Each row is a point. The ring and each string are closed loops that go straight from each point to the next, and from the last back to the first. Before rounding, they use only three directions, however many columns there are. How many times does the string pass through the ring? Passing back the other way cancels.
(in the rows, 128 means zero)

Ring:
[[122 136 149]
 [ 98 134 131]
 [ 84 102 105]
 [ 89  76  98]
 [118  71 121]
 [130  94 139]]
String, 23 rows:
[[ 76  66 106]
 [ 76  66  88]
 [ 98  83  77]
 [104  93  97]
 [ 94  94 125]
 [ 73  74 113]
 [ 68  57  92]
 [ 99  72  79]
 [ 99  66  84]
 [ 90  40  88]
 [117  78  87]
 [111  95 115]
 [102  84 130]
 [106  54 124]
 [116  47 113]
 [125  78  98]
 [116  85 111]
 [104  73 127]
 [ 98  50 123]
 [103  41  94]
 [111  73  89]
 [112  90  99]
 [ 94  86 124]]
Times through: 4
String, 8 rows:
[[ 66  98  95]
 [ 76  79 112]
 [ 89  83 116]
 [108  99 109]
 [ 93 102  92]
 [ 80 125 110]
 [ 77 131 132]
 [ 66 125 126]]
Times through: 1

Ring, 10 rows:
[[189 154 100 148 151 138 127 133 125]
 [167 159 106 140 140 131 118 120 154]
 [118 155 126 124 121 118 108 101 185]
 [ 83 142 148 110 109 113 106  97 188]
 [ 67 126 163 104 106 114 111 103 168]
 [ 69 110 160 110 112 118 125 116 123]
 [ 89 103 143 124 123 123 139 128  84]
 [134 109 116 143 141 132 150 141  55]
 [160 118 105 150 149 138 150 146  55]
 [194 139  98 154 157 143 140 146  83]]
String, 12 rows:
[[165 148 129 131 140 137 117 130 144]
 [210 157 122 139 155 149 117 145 136]
 [150 136 129 132 138 134 125 132 121]
 [165 138  86 156 148 131 142 130  89]
 [187 138  74 165 157 137 149 139  70]
 [249 148 101 159 175 161 137 168  76]
 [193 144 125 138 152 147 124 147 116]
 [182 146 135 131 146 144 118 142 133]
 [201 164 130 132 149 146 108 137 165]
 [159 174  98 140 134 123 108 102 192]
 [112 151  90 142 123 111 125  94 155]
 [135 144 117 134 131 125 122 116 143]]
Times through: 0
String, 23 rows:
[[107 147  96 140 122 111 125  95 153]
 [ 93 157 104 131 113 105 113  83 190]
 [ 78 161 134 112 103 105  96  78 230]
 [ 58 152 157  99  96 104  92  78 235]
 [ 33 137 145 106  92  96 106  75 203]
 [ 66 128 133 119 108 108 121  96 154]
 [ 87 126 137 121 116 116 123 109 138]
 [118 127 152 118 126 129 120 127 133]
 [116 123 156 116 126 130 121 129 127]
 [ 90 118 129 127 121 118 133 115 111]
 [ 70 104 126 130 117 114 144 115  84]
 [ 67  86 121 136 122 116 159 126  38]
 [104  90 116 144 135 127 162 140  24]
 [108  99  83 159 137 120 168 129  23]
 [118 124 102 144 132 121 142 120  91]
 [147 130 129 133 138 134 130 135 108]
 [191 132 127 141 155 149 134 155  87]
 [237 141 108 155 171 159 138 168  71]
 [207 145 117 144 158 150 129 152 104]
 [182 143 131 134 148 144 122 143 124]
 [215 158 130 136 156 152 114 149 140]
 [181 151 136 129 145 143 114 138 147]
 [127 138 116 135 130 124 126 116 132]]
Times through: 0

Ring, 6 rows:
[[172 121 200 103 111 159 115 114 172 135 138 159 116 143]
 [166 168 212  90 114 133  89  75 173 126 114 173 135 150]
 [116 171 153 109 121 109  88  82 135 133 123 164 143 141]
 [ 84 137  93 133 124 109 108 114 104 144 146 141 140 126]
 [ 82  91  63 149 122 128 134 151  95 152 168 118 130 114]
 [117  71 104 141 116 156 144 164 120 152 173 124 112 120]]
String (20 x 14):
[[ 92  78  44 150 122 129 141 151  96 150 167  95 141 105]
 [129 102 102 127 118 135 127 125 129 140 148 113 142 118]
 [117 112 130 128 118 140 121 132 128 145 154 145 121 131]
 [103  89 128 140 117 154 134 163 118 155 174 154  98 132]
 [124  54 132 143 113 178 153 186 128 158 186 141  87 128]
 [157  62 164 128 110 185 149 169 153 150 173 141  93 132]
 [169 100 152 112 112 155 127 119 160 135 141 122 134 126]
 [173 113 157 106 112 148 120 106 164 131 132 123 141 127]
 [202 130 215  89 109 159 110  92 192 125 121 148 132 142]
 [193 158 249  82 110 153  94  82 194 125 116 182 121 157]
 [156 171 242  92 114 143  88  89 173 133 125 205 109 163]
 [130 141 169 112 117 135 105 109 144 138 138 166 122 142]
 [137 135 149 113 117 131 108 104 144 135 134 145 137 133]
 [148 174 167  96 118 112  86  64 156 124 109 151 157 138]
 [117 194 159 101 122  97  76  61 139 127 110 169 154 143]
 [ 78 185 138 118 125  95  81  86 112 139 130 182 137 145]
 [ 78 152 121 129 124 111 100 114 107 146 146 168 126 138]
 [109 128 134 125 119 131 113 123 125 144 149 155 123 135]
 [112 116  95 129 120 123 119 118 119 141 146 121 144 120]
 [ 80  90  35 150 124 118 134 143  89 149 163  98 147 105]]
Times through: 1
String:
[[122  40  76 150 115 166 161 180 117 155 182  97 115 108]
 [122  72  76 140 118 145 143 149 119 146 163  97 136 109]
 [117 111 126 128 118 138 122 131 127 144 153 142 124 129]
 [ 96  94 117 141 119 147 132 158 112 154 172 151 104 131]
 [ 98  60 107 151 117 165 150 187 110 161 189 141  91 126]
 [129  62 149 138 113 179 149 180 134 157 182 150  85 133]
 [180  81 183 113 109 179 137 143 170 141 155 139 108 134]
 [187 108 168 103 111 156 122 107 174 129 132 122 140 128]
 [139 122 158 115 116 143 115 117 146 139 143 150 124 136]
 [140 120 156 116 116 144 116 119 146 139 144 149 124 135]
 [141 104 178 120 113 163 125 142 149 146 158 165  99 142]
 [128  66 149 137 113 177 147 178 134 156 181 151  86 133]]
Times through: 2

Ring, 8 rows:
[[160 133 113 126 126  87 108 181 130  91 121 153 172 182]
 [127 128 120 129 126 104  95 156 148 117 120 147 128 146]
 [106 107 141 137 133 122 100 127 155 149 120 126  86 118]
 [101  84 160 151 146 133 118 100 155 168 122 101  58 110]
 [114  75 165 168 160 131 144  87 157 156 132  83  57 130]
 [149  87 150 169 161 111 158 112 144 117 136  92 106 175]
 [169  98 139 159 154  98 156 140 130 100 133 107 143 195]
 [184 118 123 138 137  83 136 178 116  85 124 135 185 206]]
String:
[[124  98 144 158 151 117 132 112 156 129 132 106  89 148]
 [105  91 150 167 157 129 133  88 171 141 136  95  57 131]
 [ 80  65 176 175 164 150 136  55 176 183 133  72   7  95]
 [102  48 193 158 155 146 138  81 138 207 116  72  35  93]
 [130  72 170 148 146 125 134 118 128 168 116  96  89 129]
 [111  58 182 158 154 138 139  90 139 188 119  79  52 109]
 [ 94  54 185 175 166 148 147  60 161 189 130  65  18 102]
 [ 97  91 149 179 166 133 140  71 186 135 144  87  40 133]
 [128  95 146 161 153 117 137 110 155 128 133 103  90 152]
 [149  81 158 156 152 113 148 125 129 138 125  97 111 161]
 [164  79 158 156 153 107 157 133 119 130 125  96 128 176]
 [148  99 143 148 144 106 134 139 133 123 125 115 125 165]
 [145 114 127 157 149 102 136 132 152  97 136 119 124 179]
 [187 124 114 151 146  79 148 169 129  63 135 131 184 224]
 [219 114 125 128 132  69 146 209  84  77 116 140 232 232]
 [199 111 130 127 130  79 136 197  93  95 114 138 207 208]
 [164 110 133 139 137  95 129 162 123 108 122 129 156 180]
 [152 128 115 147 141  94 125 152 149  84 134 135 146 187]
 [183 138 104 140 136  76 131 183 131  58 132 148 194 219]
 [211 115 125 131 133  72 144 202  91  79 118 139 221 226]
 [185 100 140 139 139  89 144 172 104 106 119 123 177 197]
 [156  99 142 146 143 103 136 146 128 119 124 117 136 172]
 [141 114 125 169 158 104 145 117 165  88 144 110 111 184]
 [149  89 145 180 170 110 169 101 155 104 145  86 100 186]
 [144  63 171 180 171 122 175  90 141 141 136  68  81 164]
 [141  70 169 159 155 121 151 113 129 154 123  87  94 148]]
Times through: 3

Ring, 8 rows:
[[110  67 145 146 120 121 135  74 162 134 116  66 211 127]
 [ 88  82 149 135 127 141 133 100 146 126 111  89 168  92]
 [ 91 107 140 123 132 142 132 139 124 126 120 117 120  80]
 [117 126 121 123 135 123 130 164 114 137 139 131 103  99]
 [150 135 106 122 133  98 130 173 110 146 154 133 107 132]
 [161 137 106 114 127  89 131 171 109 143 156 131 112 145]
 [153 119 120 114 119  91 133 141 123 136 143 111 143 149]
 [130  80 136 137 117 106 135  88 153 136 125  74 201 143]]
String, 23 rows:
[[141 113 131 106 115  99 134 131 125 127 133 106 145 139]
 [125 108 136 112 119 112 134 128 127 126 127 105 145 123]
 [124 100 133 124 122 113 133 120 135 132 128  99 157 124]
 [112 104 144 109 118 122 134 123 129 120 120 104 144 111]
 [123  56 146 149 113 109 136  53 173 135 115  49 242 150]
 [119  90 143 122 116 115 135 102 142 126 120  88 174 126]
 [126 103 131 125 123 112 133 124 133 133 131 102 153 125]
 [149  80 124 148 119  92 134  88 157 147 136  70 213 164]
 [165  99 118 131 116  80 134 111 142 144 144  86 187 173]
 [160 139 116  96 118  87 133 167 105 131 149 130 109 147]
 [184 138  97 117 123  70 131 168 112 150 165 125 126 172]
 [156 163 108  88 126  94 130 207  85 132 156 159  60 126]
 [134 135 120 107 128 109 131 171 106 132 143 135  98 116]
 [142 117 113 132 131 102 131 148 124 146 147 115 136 133]
 [160 128  92 146 140  91 128 168 120 161 164 125 126 145]
 [150 128 100 139 138  99 129 167 118 155 157 126 120 134]
 [142 150 103 115 138 106 128 198  96 143 156 152  74 114]
 [149 148 101 117 136 100 129 194  99 146 159 148  82 123]
 [137 145 115 103 130 108 130 186  98 133 147 146  81 113]
 [144 116 115 130 128 100 131 144 126 144 145 112 141 137]
 [171 119 101 136 127  79 131 146 127 154 159 109 153 166]
 [165 111 108 134 124  82 132 133 132 150 152 101 164 165]
 [173 122 113 111 114  74 133 140 123 139 151 108 151 172]]
Times through: 3
String, 27 rows:
[[ 92 110 132 133 138 142 130 146 124 133 126 121 116  78]
 [ 99  97 134 140 134 135 131 125 136 136 124 104 146  94]
 [108  96 134 136 130 127 132 120 137 135 126 100 154 106]
 [104 107 139 119 127 131 133 133 126 126 122 111 131  96]
 [ 79  92 156 118 125 148 134 114 134 116 107 102 142  77]
 [ 81  37 161 164 122 142 136  36 184 131  98  41 249 110]
 [ 96  73 154 132 119 132 135  82 154 123 108  75 192 109]
 [112  95 143 121 120 122 134 112 137 125 120  95 160 114]
 [133  81 128 148 123 105 133  93 154 144 131  76 200 145]
 [146  61 127 163 118  92 134  62 173 150 132  51 246 171]
 [131  98 128 132 123 108 133 117 138 137 133  95 166 133]
 [125 112 135 110 119 112 134 134 124 126 129 110 137 121]
 [129 106 138 108 115 107 135 122 129 124 126 101 152 130]
 [140  77 135 137 114  97 135  80 157 137 127  67 214 158]
 [142  63 128 163 120  96 134  65 172 150 131  53 241 166]
 [128  84 132 142 123 109 133  97 150 140 129  80 191 137]
 [111 106 140 114 122 123 133 129 127 124 123 108 138 107]
 [ 87  75 158 128 119 140 135  86 150 119 104  80 180  97]
 [ 75  64 161 141 123 149 135  74 160 122 100  71 195  89]
 [ 82 106 152 109 126 147 133 133 123 114 111 115 119  73]
 [107 103 136 125 128 128 132 129 130 130 125 107 140 102]
 [114  93 130 143 130 122 132 116 142 140 129  95 164 114]
 [ 95 101 133 140 137 140 131 133 132 136 125 110 135  86]
 [ 85 132 137 106 137 149 130 177 102 121 124 146  68  58]
 [ 96 140 137  93 131 140 131 182  96 116 126 150  63  69]
 [117 111 127 127 131 121 131 142 125 135 133 115 131 108]
 [118 101 124 143 134 121 131 129 136 143 134 104 151 114]]
Times through: 0

Ring, 6 rows:
[[ 87 149 142 188 111 181 141 135  93 156 171  92  87 128]
 [ 81 160 144 172  85 135 130 152 118 153 133  82 162 125]
 [133 136 132 130 112 104 123 145 149 140 106 127 145 119]
 [170 114 135  95 135  86 114 120 166 126  89 175 124 115]
 [159 115 153  96 135  99 110  96 153 124  97 185 118 118]
 [131 124 148 141 136 153 127 104 117 139 144 151  73 123]]
String:
[[163 114 136 111 142 114 120 113 148 131 112 171  92 117]
 [180 105 159  64 138  67  98  83 174 112  69 215 137 114]
 [168 108 154  88 142  98 108  87 155 120  95 199 107 117]
 [161 110 136 123 153 142 126 105 132 134 135 171  55 119]
 [129 131 144 136 122 130 124 120 131 139 126 140 111 121]
 [121 130 158 134 122 137 119 100 123 136 130 151 108 123]
 [128 120 140 169 154 202 141 102  90 148 186 142   7 126]
 [128 126 131 168 144 184 142 123 102 150 173 128  34 124]
 [110 138 144 158 118 153 131 124 113 146 146 121  99 124]
 [103 144 150 154 107 140 126 126 119 145 135 117 127 124]
 [115 136 132 170 126 168 139 135 108 151 160 112  73 124]
 [ 67 161 138 209  98 190 147 152  85 165 180  63 100 130]
 [ 46 176 154 197  67 153 134 155  99 160 149  55 177 130]
 [ 92 153 152 153  90 122 122 136 127 145 121 105 166 124]
 [116 139 133 157 116 143 133 141 123 148 139 113 108 123]
 [109 147 129 162 106 135 134 155 126 151 134  97 129 122]
 [ 99 158 136 147  80  93 123 166 147 146  99  90 201 121]
 [115 146 146 126  92  87 115 141 152 137  92 122 189 120]
 [130 133 139 136 120 123 124 129 136 140 121 135 119 121]
 [170 115 117 120 145 117 129 137 151 137 117 155  82 116]
 [192 106 121  87 148  81 117 128 175 125  86 183 106 112]
 [169 116 144  81 126  65 105 114 176 121  70 183 154 114]
 [142 126 140 124 127 117 121 121 141 135 115 151 113 119]]
Times through: 2
